Each wall is flat, endless, passes through zero and stands at right angles to its row. A trip goes straight from one point to another. Which walls does it cross, in order?
In the rows, 100 means zero.

Walls:
(1): 146  69 156
(2): 167  41 113
(3): 110  65 167
(4):  72 107  82
(5): 135 115 117
Trips:
134  78 125 to 119  69 103 -> none
134  97  52 to 194 134 110 -> 1, 3
123  12 100 to 175  93 131 -> 5

Walls:
(1):  57  94  76  70 138  69  97 141 128
(2):  86 141  96 113  78  58 141 124 109
(3):  65 154  97  52 126  70  96 138 116
(4): 120  40  72  46  95  26  87 103  94
(5): 131 117  84  80 157  82 144 123  41
(6):  63 117 131  80  18  97 108  76 132
(7): 111 103  44 106 112  77  25  88 108
(8): 118  84 116  94 108 122  68 100 170
Trips:
 89  80  65 110 139  96  88  94  84 to  51 101 169 121 136  96  99  90  59 -> 4, 3, 7, 1
132 120  95   5 110 138 125 119  86 to  76 138  76  63  50  66 116  91  76 -> 6, 2
136  89 124  57 107 165  65  75 146 to  71 116  85 103 129  56  97 145 131 -> 3, 1, 6, 4, 2, 5
 84  39 124  73 118  76 117 156 120 to  45 101 108 136  71 100  88  86  65 -> 5, 6, 8, 3, 4, 1

Walls:
(1):  77  93  91  95 128 155  82 104  88 145 111 117  91 136
(2):  79 106  98 134  92 103 165  76 137 122 123 139  76 104
(3):  75  74  84  51  73  57 125  68  68  76 103  98  88 142
(4): 120 119 113 102  98 106 115 134  94 104  77 133 119  75
(5):  95 130  92 164 116 150 115 146 100  90  92 106  71  96
(6):  79 117  96 128  76 125  68  87  73  95 153 124  44 117
(7): 135  92 110  97 117  85 135 124 123  99  92 108 134 127
(8): 119 143 140 120  64 102  98  76 166  78  79  94 109 126
Trips:
 93 104  90 139 110 130 119 117 127  80  99  48  78 128 to  71  87  76 101 124 106  88  44 142  80 124  85  71 102 -> 7, 3, 5
124 106  96  87  78  98 119 104  97  96  84  86 118  85 to  76 109 113 104 113  89  69  72  77 106  76 107 124 113 -> 7, 1, 4
 78  65  76  72  50 141 142 135  31 105 136  86  75  92 to 122  74 136  94 141 121 118 122  87  76 114  98 105  90 -> 2, 4, 7, 6, 3
 75 116 100  80  80 101  83  98  83 128  90 144 102  66 to 103 193  81  50 153 140 155  99  76 101 141 102 128  73 -> 5, 6, 7
 98  73  87 103  98 111 149  77  89  74 113  90  73  92 to  56  85 136  72  88  93  70  73 152  86  70 111 101  79 -> 5, 8, 6, 2
104  91  90 110 112   5  94  37  97  88  93  95  87 112 to  81 121 113 104 115 102 101  73  49 120 104  74 126  52 -> 8, 2, 3, 4

Walls:
(1):  89 153  61  61 113  74  49  82 119 112  66  58 125 120 136  74 120  41 144  72  97  81 116 129
(2):  73  78  62  98  61  58  66 106 112  64  42 147 139 110  69  45 160  77  20 116  93 170 122 119
(3):  97 163  93 146  76  93  90  92 138  71  98 157 101  61 116 102  78 116 128 123 128 153 109 120
(4): 141 115 100 122 157 120 114  46  80  63 110  76 137 159 126 125  18 101  71 162 112  97  86  84
(5): 109 144 113 149 123 105 106  77 116 105  95  78 129 103 134  69  68  65 107  79 105  88  78 130
(6): 100  56  72  48 164 124 108  69 133 170  93 104  74  70  96  74 133  47 108 119  40  90 111  55
Trips:
 90 128 122  90 133  97 143  85  61  65 102  59 123 102  84 105  95  53  63 100  96 179  83  74 to 105  71 105  93  85 116  85 124  83  96  47  88 137  89  34  71 106 106  88 111  63 110  99 115 -> 6, 5, 4
 37  71 110  69  54  90  85 117 163 103  87  90  74 121 101 100 155  45 140 123 152  68  97  64 to  69 122 115 110 162  96  36 135 104 150  76 100  78  98  90 154 104 106  97 102 159  91 160  97 -> 2, 3
114  77  61  99  83  63 153  44 113 104  62  62  86  83 109  28  91 150 116  97 103 113  97 116 to  78 145 114 121 114 152 118  79  69  73 127  74 101  96  39  45 123  76  53 116 106  93 106 110 -> 4, 3, 1, 6
 65  73  87  92  81 123 116 121 106  36 129  61 100 121 116  80  80  79  96 142 129  98 109  84 to 162 129  70 119  71 151  79  27  84  72 114  87 105 124  81  68  59 119  81  51  81 134 107 109 -> 5, 3, 1

Walls:
(1):  63 101 118 156  87  73 119  91  66  77  81 122  64 105  88  94 105 106  37  47 108 117  90 127  50  84 113 107  75  87 129 123  93 122 140 108  92 136 102  63  98  70  40  88 130  84 132  72
(2):  61  97  83 100  79  94  49 106  96  96  80  76  96 102  78  96 135 102  88 129 108  78 135  95 112  98 148 121 108 106 110  82 108 110 113 102  70 162 122 145 165 125 121  97  87  78  57 108
(3):  42 118 111  69 120 108  83  73 108 109 119 128  88 157  80  92 107  83 131 143  78 192  99 131  93  56  91  75 103  96  68  28  48  99  65  89  80  72 100 103  91 116 114  79  96  93 113 108
(4): 104 102  85  59 138 154  88 120 139 149 112  82  93 101  79  79 107 129  97 115  89 118  83  99  32 114 108 125  94  72 125  97 121  89 108 125  46 124  92  93 120 109 114 120  86  69 116 125
(5):  90 105  95 122  57  88  78 128 109 115 101 111  80  78 101 112  86 126  92 109  85  93 102  85 107  83 138 152 104  80 101 127  65  50  98  74 131  71 139 108 114 117  72 108  90  91  73 115
(6):  74 111  76  94 126 104  75 121 116 110 159  90 115 165  88 107  67 123 101 137  80 114  88  61  73 119 112  65 106 155 128 130 105  97  52 102 117 147  99 101 104 133 101  92 115  91  85  99
(7): 116 105 127  46 132 131  72  42  94  88 127 130  58 171 120  66 103  99 120  79 108 134  87  71  75  96  81  87 104  99 112  92 137 107  81  66  99 118  99  92  83  94  98  88 104  82  96 106
(8):  86  94  94 116 115 105 132 101 118  80 101 139 112 121 125  84 114 122 124 125  51  83 101  80 123 135  47 122 115 108  95  71 113 124  77 103  90 120  61  82 109 111 100  88 119 119  88  63
(9):  91  64 111 130  94  99  85  98 131 102 106 103  96  74 108  71 116  64 120 101 114 121  90  49 126  85 118 110  59 120  77  78  91  84 101 104 115  83  73 121 108  63 101 129 130  67 138 115
Trips:
 62  98 108  73 123 111  91  93 130 118  85  73  92  80  94 119 151  76  65 110 113 114  74 129  96  65 119 127  75  54  88 109 114  87  79 110  98  77  92  86 128 117  93 138 132 133  97 108 to 122  79 109 134  83  79  76  44  96  75  99  83  43 116  70  87 127  90  97 111  87  97 139  83  75 111  87 102  78  96  87  78 124 165 123 102  53 100 112 110  59 119 119 103 108 125 108 131 -> 5, 7, 8, 4
107 108 113  66  80 133 161  84 115 146 134 114  86 112 108  97  76  49 100  59  92  42  73  77  91  78 113  83 108 118 139 110  88  80  88 119  81 116 116  87  87  88 119 116 108 136  77  75 to 118  91 100 156 115  89 132  91  55 131  97 126 128  44  90  98  90 139 111 133 105  36 133  97  90 142 107 128 100 116 150  87  62 101 111  83 124  96  91 107  63 118 104 111  76 125 136  90 -> 8, 7, 4, 5, 6, 1
144  78 130 132 164  81  49  86 100  53  83 109 104 108  72  65 100  78 113 141 122 128 109 113  88 115  66 107  74  76  93 100  45 101  89 110 118  97  82 132 126 106  77  56 115 151 130  91 to  85  94  48 111  69 112 127 130  84 118 114 116 105  80  66  96 127  93  92 118 131 139 117  73  80  80  76 132  89 112  92  79  98 100  83 105  68  96  98  87  87  96 101  92  92  97 101  78 -> 7, 4, 2, 5
 93 129  82 134 119  62 105  52 106 137  71 107 138 107 143  94 103  73 123  90  85 112 113 110  61  77  72  95  59  77  48 164  93  89 114 112  89 128  76  58 124  75  70  67  97  96  95  73 to 126 124 140 126  85 109 122 117  68 116  46  71  56  74  86  87  74  86  85 142 101 125  78  89  81  91 120 117 128  69 110  84  91 169 127 120 101  72 117 146  83  77 123 146 124 104  91 103 -> 9, 8, 4, 5, 2
 90 106  95  52  65 121 133 161 120  63 127  90  90 103  57  49 105 110 161  97  97 106  52  88 107 123  62 122 155 126  25  96  85 124 119  67 124 118  41 131  65 126  82 125  95 118 129  77 to 119 103  94  74 114 106  97 131  97  82  92 114  95  78  88 157  48  91  75  82 111 120 133 110 152 140 145 116  95 127 116 127 146 135 138 102  79 103  78  73  54  69 126 106 113 129 112 119 -> 3, 7, 6, 9, 8, 1
127  64 110 137 102  92  93 104 151 100 156  66 137  78 112 124 116 145 108 149 112 104  91 120  85  81 108  98  97 128 102 121 114 130  91  56 100  92  92  75  95  70 115  67  69 101  83 126 to  92  21  59  73  64  86 119 124  88 128  85  92  91 167  59  55 103  40 117  43 132 101  79 125 142 108 109 126  93  96 110 110 127 110 113 111 133 126  94  76 134  72  89  97 112 104 114 130 -> 5, 2, 1, 4, 7, 6
107 114 128  97  96 108  95 134 120  91 107 134 114 131 132 133 114  74  94 114  87  92 105  85 129  98  92  84  56 110 116  69 115  92  67  74  65 103  73  71  82 108 109  38 130  90 113  78 to  93  60  87  99  79  59 128  84  99  86 119  82 112 100 108  74 135 138  66 119 120 147 119 102  86 119 123 101 112  77  91 110 102 139 100  89  65  97  57  53 104 101  83 105  62  84 113  88 -> 1, 4, 9, 6, 2, 7

Walls:
(1): 122 123  96  85 117 129  25 122  87 145  83  92 166  72 116  80  87  24  93  91  68 104  68 116  63 122 132  89  95  46  61  71  30  93 144 150 113  69 100 110 121  73  90 157 112 136 127 116
(2):  88  98 110 184 116 113  62 138 115  51 119 119 120  79  93 155  88 146 125 131 128 102 131 127  59  85  60  87 100  65 100  74 120  66 124 107 118  90  89 158 108 108 117 120 136  49  61  54
(3):  69 105  66 105 131 104  97 120 110 108  76  80  92  99 121  58  96  89  93  92  62 120  93 109  83  78 106 110  44  45  55  99 133 102  78 107 160 108 125  70 120 112 122  90  95  90  94  86
(4): 138  99 100  50 111  88  48  49  65  98  77  62  74 152 111 107  57  95 110  91  57  93  82  79 116  98  79  67  67  66 142  82  54 105 170 119  75 142  58 129  75 147  58 115 110  59 168 125
(5): 114  72 143 130  96 137  64 135 179 123 131 143 168  93  74 150 153  68  61  93 120 148 109  74 102 123  86  94  57 121 160 139 149 101  93  79  17 105  57 114 104  82 150  51  87 120  71 126
(6): 149 117 124  63  91  93  70 100 119  71 101  68  72 124  66  62 104  84  36  68 137 105  51  93  98 100  97 120 122  37 120  98 113 140 148  48 134 116  75 110 131 119 133  80  95 110 109 105
(7): 103  70 147 131  68  45 151 129 123 111 114  66  72 115  97 120  31  93 126 116  50 134  87  98 127  92 102  14 108 122 162  91  92  75  74 141 111 108  97  92  95 117  78  96 101  99 142  26
(8): 103  64  97  47 120  63 104 108 121  86 151 127 111  88  89  78  79 113  44 118 161 137 131 115  99 107  90 100 154 139  46  54 117 116 138  71 107  72 130 101  85 114  76 117  84 122 160  75
Trips:
 89  71 119 109 129  78 138  63 159 121  92  78 105 124  69 114  87  67  19 105 151 127 154 115  74 133  45 140  98  62 104 158  95  94 124 125 135 114 114  85 128  88 117  72  82 109 102  57 to 104 132 110 135 116 131 157  97  88  34 151  41 143 174  41 101  82 122 137  81  88  22  85 140  47 117  63  93 119 118  91 127 131 121 124  81  91 101 126 113  69 100  81 100 131 105  94  53 -> 3, 5, 8
110  85  75 125 108 135 101 115 113 115  77 106  97 112  89 102  99  88  70  67 156  89 128 120  70 132  79  50  27 104  72 110 112 105  76 105  56 145  93  72 127 138  82 106  36 104  82  85 to 131 139  95 129 113  95  63  90 120  96 100 107 118 135 131 157  77   8  62  88 130  45  93 124  97  91 134 142 100 101 114  63  86  71 102 126  42 162  89 124 133  94  96  88  94 105  98 103 -> 1, 4, 6, 3
144 102  98  67 107  65  82  12  90 108  99  78 134  92  62 110 154  98  81  82 140  91  96 106 108 122 100  91  89 103 111  92 159 125 108 117  89  48 109 101  88  28 152  98  91 104 102 150 to 112 101  95 130  84 125 113 161  84  90  96  54  81 113 139 177 138  94 125  56 119 137 120  63 158  95   7  55  40  99  97 109  95  60 102 114 133  79 118 113 106  81 140 113  48  63  51 118 -> 1, 8, 2, 6, 3, 7

Walls:
(1): 157  62 103  87  86  46 124 141  70  71 157  79 104  60 114 128  87 104  64  71  69  99  51  69  96 115  85  98 131 110  97 133  72  94 155  94  54 123  72  62 115  72 111  61 112 109 113  92
(2):  99  92 111 143  67  24 125 130  85  73  91 150  77 103  84  74 174  59 100  85 153  71 120 144  81 124 133 114  91 100 132  67  93 107  74  78 105 144 156 104 124  82 113  48 122 129 152 139
(3): 125 143  89  76 139  88  83 139  89 170 123 176  69 108  94 164 112  56 141  24 104 139 125  83 115 140 112 118 138 130  98  82 117 126  56 131  90 103  73 104 160  48 102  77 120 156  81 111
(4):  50 182 112 122 119 122  70 121  74 124  39 174  57  80  88  76 116  21  64  94 118  55 110 109  95 145 128  59 149 112 129  60  62 129  51  74 128  78  66 112 109 109  41 146  96 108  72  86
(5): 156  92  86 107 122 107 106  81 105  90  67 113 113  60 113 105  95  60 105 113 103 128  83 134 121 113 113 117  63  53 119 134  57  98  76 129  68 107  61 114  74  90 137 110 125 126 101  91
(6):  97 116 105 122  84 116  54 129 104  57 127 153  46 108 151  61 111  84 120 139 118 123  96  93 120 134 130  58 127  68  37  81  60  93 106  87 106  69  50 136  87 106  68  77  91 101  90  60
Trips:
123 141  87  72 110  86 111  92  85 100 117  87  93 136  80  87 105 126  70 113 154 126  98  81 116 118 100  97 100 119  90 112  56 128  68  79 140  91 100 147 132  84  98  74 111 124 142  97 to 117  83 118  48 161  85  79 185 100 107 101  88  59  71 142 118 126  65 159  77 111 117  66  57  96  54 120  84  91  98 101 121 101 133 159 123  77 121 106  83 124 126  88 108  90 141   5 117 -> 1, 5, 2, 4
 88 115 118  76 129  56 129  96  90  96  95  61 110 130  82 137 105  55  77 120 115 106  90  86 104  62  94  62  99 100  74  64  98 107 159 113  64  73 116  63 100 106 116 153  72  67 132 120 to 128  96 121 123 101 114  74  57  54  85  58 114 123 110  25  57 143 132 118  73  22  83 134  99  65  52  44 102  90 136  78 115 130 119  82  75  81 140 113  83 127  90  73 120 191 103 124  83 -> 2, 1
101  88 137  68 144  57  74 100  97 142  82 108  73  95  61  60  56  25  80  92 115  85  66  52  93 117  85 120 105  98 153 145  74  43  54  70 114  18 105  61 119 124  67  80 125 101  70 117 to 113  64 111  94 130  90  94  73 149  93  94 121  66  56  63  93 110 136  60 148 124  90  47 149 128  99 105  88 122 100  57  65  44  87 112  80  77 118  99 156  78  78 134 123  96 119  67  82 -> 6, 3
137  79  97 129  91  83 117  69 146  52  36 107  69  93 103  92 144 110 130 127  81  33 108 110 102 102  44  78 160 124 136  83  40  81 132  72  94  95 109 104 119 100  68 115 134  77 135 129 to 103  90 137  55 116  81 120 172 101 112  62  83  51  63 103 111  88 120  73  88 115  78  63 101 107 102  83 136 116 135 119  70 123 124 154  77  71 130 132 103  66 170  90 115  58 101 117  95 -> 6
 55 116 123  55 125  92 119 124  87  97 104 130  66  78 165 115 112 121  29  98  98 107  81  73  42 120 140 125 121  68 137  68 103  88 113 123  73  84  65  81  81 113  81  76  94 110  69  89 to 117  64 114  89 176 144  76 103 119  65  92 105  89  62  95 137 131 112 105  92 109 143  91 120  74  98 108  61  93 118  60 100  39 141 111 165  58 146 109 115 102 101 144 115 100  73 106 107 -> 5, 4

Walls:
(1):  64  99  96  96  93  56  71 110 122 163 113 102 105 144  75 105 117 133 105  48  86 111 101 114  71 109 105  64  79  82 126 122 101 135 111 143 105 125  60 101 116 111 123  47  92 101 155 103
(2): 100 123  85 127 125  62  52 138 108 136  42 110  80  95  94  66  81  79 127 112 156 110 113  77 101 104  75 129  96 112 153  84 106  95  86  95 101  99  50 134 109  68 117 130 106  63 106  66
(3): 105 102 114  55  94  68  75 106  67  88 104  66 133 120  91 106 167 109 100 108  62 112  36 116  75  89 123 124 157  87 132 101 105 102 113  90 115 112 110  26  98  98 117  92  74  68  95  54
(4):  55 103 125 132  96  93  43 175 109  36  54  76  86  79 116 112 123 106  96  99  53  76  94  94 119  58  56  88 121 149 118 119 147 121 170  35 124 116 132  98 141 102  41  41  86 127  91  87
(5): 139 103  92 104  87  90 102 116 128  81 114 137  86  89 138  89  98  90  93 152  49 113  63 126 112 125 127  95 115  63 125  74  74  78 139  89  61  86  58 108 130 105  87 102 106 114  84  93
(6):  94 133 113  58  93 121 133 161 112 132  72  75 109  93  67  34 157  52  89 128  38 122 144  71 104 100 117 102 109  79 123  87  87 150 169  97 109  84 134  67 114 141  60  59  55  91 104 128
(7):  80  96  77 127 119 108  23 110 116 116  86 106 101  94 109  97 133  96  96 105  85  95  80 159  59  75 107 108  70  65 106 118  45 129 113 141  85  73  68 133  86  74  95 126  72  77 143  99
(8): 135 101 104  98  93  57  40  53 106 121 145 116 113  91  94 113 121  86 104 108 126 103 173  82 115 116  94 131 108  81  80  86  84 102  93 103 116 104  70 116  82 121 100 118 123 126  93 114
(9):  88  80 134 124  84  83  67 106  64 129 120 134 129 163 119  56 131  62  88  82 119 104 102  55 104 127 115  70 120 120 120  80 138 114  96  59  93  81  85  66 107  80 100  90  98 105  99 103
Trips:
139 131  74  94 139  99  54 100  67 108 110  62 141 145 138 136 109 123 123 154  79 153  26  94 100 141  98 137  84 127  88 108  95 124  55  41 128 103 127 132 110  93  70  84  73  59 116  64 to  58 112 128 100  62 110 124  92 100 112  93 172  75 148 148 118  95  76  69  85  65 120  81  64  88 114  78 100 141 130 118  39 126  90 105 105  82 119 106 107  73  81  68 102 147  99 125  69 -> 7, 3
 78 111  65 100 121 100 132  79  86 112  78  78 101 111  51 128 146 125  68 116 130  99  88  99 123  80  88 104  81 136 127  92 116  84 144 130  79 114 109 101 104  92 104  88 114  72  97  78 to 125 111 110  49  82 114 135 138 122  41  71 110 123  74 105  64  93  98  77  43  79  86 115 122  74  71 135  80 136 102 115  87  87 132 105  92 119  69  86  43  53 110 133  93  87 100  98  95 -> 2, 1, 5
128 111  72 110 112  78  86  94  83  23 125  70  77 145  93 125 101  56  99 102  65  87 142  92 115  95 121  67 142  63 125 112 135  87  21  98 121 136  79 122  90 110  74  89 114  68 157  98 to  78  95 134  86  96  97 117 132  82  95  96 131  50 114 108 139 148  74 149 105  99  56  41  76  85  98 159 118  82  98  30 103 112 149 103 120 106 126 102  59  80 134 132 130 120  88 130 138 -> 4, 8, 7, 6

Walls:
(1): 108 132 143 118  79 102 159 126  89 137 128 136 133  74  75 109 124 145 133 106 118  88 114 109 112 103  91 150  51  78  43  62  57  66  77  69  99 100 179 128 102 144  77  82 123 158 162 131
(2):  78  97 117  88  89 102  71  59  19 103 146 100 100 121  86  98  88  65 104  84  53  87 100 137 114 113  71 166 105  58  60  90  43 113  84  31 176  99  73 119 130 114  74 106  86  40 102 142
(3): 159  49 122 166 107  76  51  80 176  80 124 141 102  78  87 110 112 138 135  60 123 119 103  93 146 124 102  63 143  85  81 133 155  71 101  65 112  62 144  79 134  87 131 108 103 114  83  94
(4):  26  88  79 168 108 110 120  89  77  87  84 114  84  53 129  93 164  48 150  84  82  95 133 110 120 177  74 119 116 120  86 139  91  81 101 116 157  20  83 109 103 104  65  71 121 124 159 102
(5): 122  79  97  29 101 116 109 145  90 136 119  88 130  93 150  80 113 107  90 106 136  67  97  94  84  77 114  57  73  55 123 111  61 160  97 141  93 152 112 149 120 143  81  80 112 129 142  76
(6): 115 158  80  93  90  79  97 104  55  87  67 118 108  85  81  91  43  96  72 108  60  80 102 114  99  51 135 123 110  63 143 157  62 105 144 129  78  63 112 116  60  57 113  63  97 113  99 109
(7):  86 132 109 140 105 111  79 154 127  40 106  84  78  99  79  98  56 112 128 112  55  90  33 111 120 120  82 146 102  74 111  97  90 101 136  30  57  89 152  94  96 145 116  99  71 158  79  82
(8): 150  75  55  49 137 114  81  52  91  99 116 104  98  95  25 102  90 131 127 110 108 128  92  80 107 105 129 174  87  99  90  78  91  80  47 115  94 121 137  94  62 104 119  56  93 148 174  99
(9): 122 121 148 104 169 121 104 122 132 129  79 111 103  78 137  75 123 101 106  94 151 151  99  95 130  52 109 144 143  36  57  85 195  93 118 143 177  87 142  42 109 132 114 107  74  93 133 150
(10):  92 115 139  76 139  82  31 160  67  39 145  95  86 182 130 112  43  82 115 108  83 142  88 164  92  83  78 109  49 106  98 122  61 114  96 137 127  71 151 113 129  73  81  66 123 115  75 115
Trips:
105  80 116  74 114 121  75  42  87  88 153  99 110  87  22 130 113 108 104  86 148 114  89  95 104 149 112  69 110 186  88  80  87  92  78  86  99 128 142  57  63 110  87  98  72  83 117  90 to 128  75 101  37  56 108 143  65  90 120  82  64 141  73 159 100  54  39 185  66 107 131 104 106  76 132 132 112  90  71  86  95 107  92  85 110 131 101 109  98 123  85  75  82  79 109  84 121 -> 4, 5, 9, 3, 10
129  84 108 133  47  74  95 112  59 112  57 107  73 130 124 132 124 120  91 113 117 115 143 154 129 124 105  66  93 157  96 105  93 115 142 100  82  97 107 145 113 103 103 126 110 130 111  96 to  76 115  92  94 105  56  63  96 112 100 115  88  58 146  75  98 107 115 116  89  26 132 111  94 141  97 140 128  92  74 127  98 113  54 107  57  98 153 103 132 100 115 118 158 102  99  78  89 -> 5, 7, 4, 2, 1, 8
 67  87  56 143  46 110 113 111  89  90  96 129 118 101 115  69 164  90  52 161  77  84  77  89  90  55 126  76  72  80 108 103 123 125  73  96 122 117  70  66 115  68 128 177 101  88  96 125 to  87 137 123 124  84 168 116  51 113  82 109  69 122  92 128 114 116 123  99 113  64 189  71  86  93 120  75 104  97  94  85  48  90 145  87  72 124 146  88  82  71 128  64 125  78 106 100  73 -> 2, 9, 7, 1, 8
